Each row of a before or after table is a point. One or more steps were done to the points. Then noise was added and the rows were shuffled. The steps act on columns, c1 being the first. Name the steps. A step turns or swaps two columns, mirrors them in a line or flattens them onto one, adds a multiple of one to another, or multiplies or shifts one. Angles are multiples of 10 degrees, from the lower column toward the higher: turns from -170 to 170, lines from 10 to 170 but not 90. Use the fewest steps. Two steps may share a column if one is a turn and the other turns, adds or multiplies; they go together, in the order done. Otherwise the lowest column goes first.
In the rows, 128 means zero.

Before:
[[130 106 161]
 [ 16 133  61]
 [174 100 182]
 [173 104 159]
 [128 127 181]
 [169 105 167]
 [161 204 160]
 [138 120 123]
 [162 104 174]]
After:
[[234  71  75]
 [126 151 179]
 [103 175 148]
 [ 99 171 151]
 [119 130 110]
 [135 166 146]
 [ 76  84 174]
 [105 177 167]
 [ 94 189 167]]
Steps: turn c1 and c2 by 160 degrees; turn c2 and c3 by -20 degrees

Before (8 x 6):
[[143 144 106 166 122 109]
 [  7 121 143  40 142 142]
 [149  90 107  44 136  97]
 [ 75 105 116 127 110  88]
 [157 128 137  89  36 128]
 [151  99 144 169 138 103]
 [ 88 136 105 129  55  98]
 [112  91 109 157 118 159]]
After (8 x 6):
[[157 169 121  28 142 149]
 [104 167 122 145 114 117]
 [157 135 149 162  51  81]
 [116 124 109  12 146   9]
 [157 138  94 128 138 150]
 [128 124 121  84  39 160]
 [170 151 127 120 115  81]
 [147 124 157 201 122 143]]
Steps: turn c1 and c6 by 90 degrees; turn c2 and c3 by 140 degrees; add 1.5 times c3 to c4

Before, 10 rows:
[[120 141 134  85 181  92 158 136 102]
 [162 114 111 109 187 127 167  89 120]
 [133  90 135 137 180 156 147 138 127]
 [110 109 149 139 117 125 146 106 139]
 [124 123 146 118 141 117  96 132 161]
 [111 168 130  87 146 155 115 104 119]
 [125 133 113 152 121 136 135 150 155]
 [160 145 141  82 130 161 160 143 114]
 [141 100  99 134 179 147 109 130 103]
 [139 120 170 155 147 120 163  89 128]]
After (10 x 9):
[[141  42 135 124 100  82 134 110 106]
 [112 248 152  99 130  92 109 112 119]
 [140 107 172 147 109 124  85 154 130]
 [126 141 115 156 136 127 152 138 156]
 [119 169 138  93  68 122 133 157 104]
 [111  72 143 154 138 142 103 140 137]
 [159 180 160  59 150 104 140 165 112]
 [123 113 145 118 111 128 140  99 164]
 [159  89 136  86  84  90  80 161 119]
 [132  13 175 130 106  72 137 151 125]]
Steps: add -0.7 times c1 to c4; multiply c2 by 3; turn c5 and c6 by -140 degrees; add -0.7 times c6 to c3; mirror c7 and c8 in the line at 50 degrees
